Each point is reached from the start by the listed moves, each made once or not at all, plus a little noise. Is the number of moves made odd or even? Then give how often each move was made.
(in the rows, 128 means zero)

Moves:
(1): [183 112 103]
(2): [149 176 133]
(3): [155 107 190]
Start: [139 136 122]
Points:
[221  99 162] -> even (1, 0, 1)
[166 119 179] -> odd (0, 0, 1)

Moves:
(1): [183 139 133 129 113 126 156 116]
(2): [125 187 128 131 118 128 124 129]
(3): [124 117 190 134 135 144 116 133]
(4): [128 132 130 175 137 127 132 127]
(5): [133 143 127 116 181 137 132 110]
(6): [126 126 114 129 119 189 125 123]
(7): [102 127 127 111 127 134 196 148]
(8): [142 135 120 126 137 129 123 160]
Start: [117 133 143 145 133 166 122 121]
Points:
[ 89 195 202 125 179 196 177 130] -> even (0, 1, 1, 0, 1, 0, 1, 0)
[ 94 191 182 181 139 249 168 172] -> even (0, 1, 1, 1, 0, 1, 1, 1)
[183 153 127 192 126 225 149 136] -> even (1, 0, 0, 1, 0, 1, 0, 1)

Moves:
(1): [144 157 135 103 146 146 116 143 156 103 161 142]
(2): [106 157 153 151 141 107 143  95 144 143 104 146]
(3): [112 127 145 119 124 122 165 142 119 129 162 152]
(4): [165 103 171 147 139 155  99 107 113 125 142 130]
(5): [130 130 107 141 167 112 143 163 117 118 125 109]
(6): [ 86 131 129 115 122 179 120 127 124 112 145 145]
(7): [123  90  97 120 128 138 152 101 172 121 153 149]
(8): [142 161 109 188  99 152 112 122 104 125 124 145]
(9): [104 128 142 162 124 128 104 171 147 143 150 123]
(10): [160 134 115 144 117 155 125 151 108 163  74 145]
(11): [108 131 112 115 154  94  89 119 125 148 138 170]
(12): [141  99 147 115 126 108 132 131 144 109  98 164]
Start: [135 145  98 117 141 145 110 134 150 103 123 108]
Points:
[132 118 121 187 176 153  55 110 190 178 114 203] -> even (0, 1, 0, 1, 0, 0, 1, 0, 1, 1, 1, 0)
[177 176 103 197 194 188 106  98 190  69 164 158] -> even (1, 1, 0, 1, 1, 0, 1, 1, 0, 0, 0, 0)
[ 77 145 113 126 159 104  84 182 154 141 189 169] -> odd (0, 0, 1, 0, 0, 0, 0, 0, 1, 0, 1, 0)
[ 66 171  91 131 228  95 128 170 233 112 220 204] -> odd (1, 1, 1, 0, 1, 0, 1, 0, 1, 0, 1, 0)
[163 123 121 202 117 242  97  73 165 105  66 238] -> odd (0, 1, 0, 1, 0, 1, 1, 1, 0, 1, 0, 1)
[164 125 159 175 133 192  91 194 126 150 140 145] -> even (0, 0, 1, 1, 0, 0, 0, 0, 1, 1, 0, 0)
[117  93  89 153 176 179  99 123 145  64 184 249] -> even (0, 0, 1, 1, 1, 1, 1, 1, 0, 0, 1, 1)
[135 248  96 176 125 245  84 131 144 110  92 191] -> odd (1, 1, 0, 0, 0, 1, 0, 1, 0, 1, 0, 0)
